Each row is a point. The window is the flat piece filled in between its corners: a triangle in 3 columns, a solid with four corners in 4, and so on. A path goes straight from each point to the next, and from the last back to the first. List the points from which the path goes on through the window.

Window (3 x 3):
[[ 0.3 -6.8 -6.2]
 [-2.4  2.7  1.2]
 [ 2.0  1.4  5.1]]
Path:
(1): [ 2.1  2.1 -4.6]
(2): [-1.8  3.5 -4.8]
(3): [-3.4 -5.4  0.3]
(4): [-1.0 -4.0 -1.3]
(5): [ 3.0 -3.8 -4.1]
(6): [ 0.0  2.2 -2.5]
(7): [-2.5  2.0  4.0]
(8): [-3.4 -4.0 -2.7]
Through the window after points: 4, 6

Window (4 x 4):
[[ 2.6 -6.5 -0.1 -2.4]
 [ 1.7 -1.1 -0.7 -3.9]
 [-1.9  2.3  2.5  1.7]
 [-9.1  5.0  4.7  0.1]]
Path:
(1): [-2.2  3.0  3.9  0.0]
(2): [-6.4  2.5 -2.6  2.2]
(3): [-0.7 -3.4 -2.7 -2.1]
(4): [3.2 2.6 4.9 0.2]
(5): [ 0.5  0.4  2.7 -2.8]
(6): [-9.3 -2.3 -1.5 -1.4]
(7): [-5.1  2.3 -1.4  0.5]
(8): [-0.5  3.3  4.6 -0.8]
(9): [-3.7  4.0  5.4 -0.3]
(10): [-5.6  3.0  0.4 -1.0]
(11): [-1.1 -0.2 -2.2 -2.7]
(12): [-1.5  1.6  6.9 -1.4]
Through the window after points: 11

Window (6 x 6):
[[ -3.5  -6.7  -2.0  -2.2  -2.5   7.5]
 [ -3.8   2.6   0.5  -1.7   2.1  -5.4]
 [  0.9  -5.1  -1.6   0.1  -4.6   4.4]
 [  2.0   3.4   0.4   1.3   2.1   1.3]
 [ -4.7   1.4   1.9 -10.1  -3.8  -0.3]
 [ -1.4  -0.5   4.3   3.4   2.4  -1.4]]
Path:
(1): [ 0.4 -3.5 -0.9 -1.2  1.2  2.6]
(2): [-4.0  2.9  2.4  1.1 -1.3 -1.4]
(3): [-6.0 -1.4  3.1  0.0 -2.2  2.9]
(4): [ -0.6   0.1  -2.6 -10.9  -0.1  -1.5]
(5): [-1.2  0.1  1.9 -4.2  2.9 -2.1]
(6): [-3.6  4.0  1.2 -2.0 -6.1 -1.0]
(7): [-3.5  1.4  0.5  2.6 -2.0 -1.2]
(8): [ 0.1  2.6  0.3 -3.9  4.6 -2.6]
(9): [ 1.6 -4.0  1.2 -1.1  2.0 -2.3]
(10): [-6.4  8.5  0.9 -2.9 -1.3  5.0]
(11): [-4.1  0.6  3.5  6.7 -2.9  0.9]
(12): [ 3.1 -4.4 -1.8 -4.3  0.5  2.7]
Through the window after points: 1, 7, 11

Window (8 x 8):
[[-7.4  5.4  0.7  2.8 -0.4  4.4 -5.7  1.6]
 [ 0.7 -0.4 -5.8  5.2  4.7 -3.4  0.7 -2.6]
 [ 3.4 -6.3  1.1  0.6  3.4  1.3  1.6 -3.8]
 [-4.3  3.8 -1.5  0.7 -0.1 -0.3  3.0 -0.3]
 [ 5.5  2.4  0.3 -6.5 -1.5 -2.2  1.6 -3.2]
 [ 1.5 -7.6 -2.6  2.1  2.7 -6.0  0.3 -2.2]
 [ 1.5  3.6  2.8  7.0 -9.0  0.1 -0.9 -1.2]
 [ 3.0 -0.3 -1.8 -5.1  4.2  5.1  2.8  6.0]]
Path:
(1): [ 1.2 -1.4 -7.3  3.5 -2.4  1.6  3.6 -7.4]
(2): [-1.9 -1.5  3.8  2.1  4.1 -1.8 -1.2  3.6]
(3): [-1.0  2.1  1.4  1.8  0.2 -2.1  3.2 -1.1]
(4): [-1.2 -0.1 -6.0  0.2 -4.2  0.9 -4.5 -3.3]
(5): [-1.0 -3.6 -0.4 -4.2 -3.4  5.5 -0.8 -3.5]
(6): [ 5.5 -0.4  0.3  4.8  5.0 -3.5  1.2  1.8]
(7): [-0.5  1.4  0.5  4.1  0.3 -3.9  1.1 -0.9]
(8): [ 0.1 -1.1 -4.1 -1.3 -1.7  0.6 -1.4 -0.1]
(9): [ 0.1 -0.8 -7.8 -3.4 -4.0 -5.0  3.2 -7.4]
(10): [ 2.5 -2.3  1.1  2.3  2.5 -1.7 -0.6  0.1]
(11): [ 2.5 -0.4  5.7  1.4  0.1 -0.4  1.7  1.9]
(12): [ 0.2  5.8 -6.4 -1.3 -4.0  3.6 -1.5 -2.7]
(13): [-1.3 -6.4 -7.3  0.9 -1.7  3.5  2.5 -0.8]
(14): [ 1.5 -1.5  0.8  1.0  3.0 -2.0  0.9 -2.0]
(15): [-0.8  3.9  1.2  2.1  4.2 -1.6 -0.1 -3.5]
(16): [ 1.0 -0.8 -5.7 -4.0 -8.4  2.0 -1.1  6.0]
Through the window after points: 9, 13
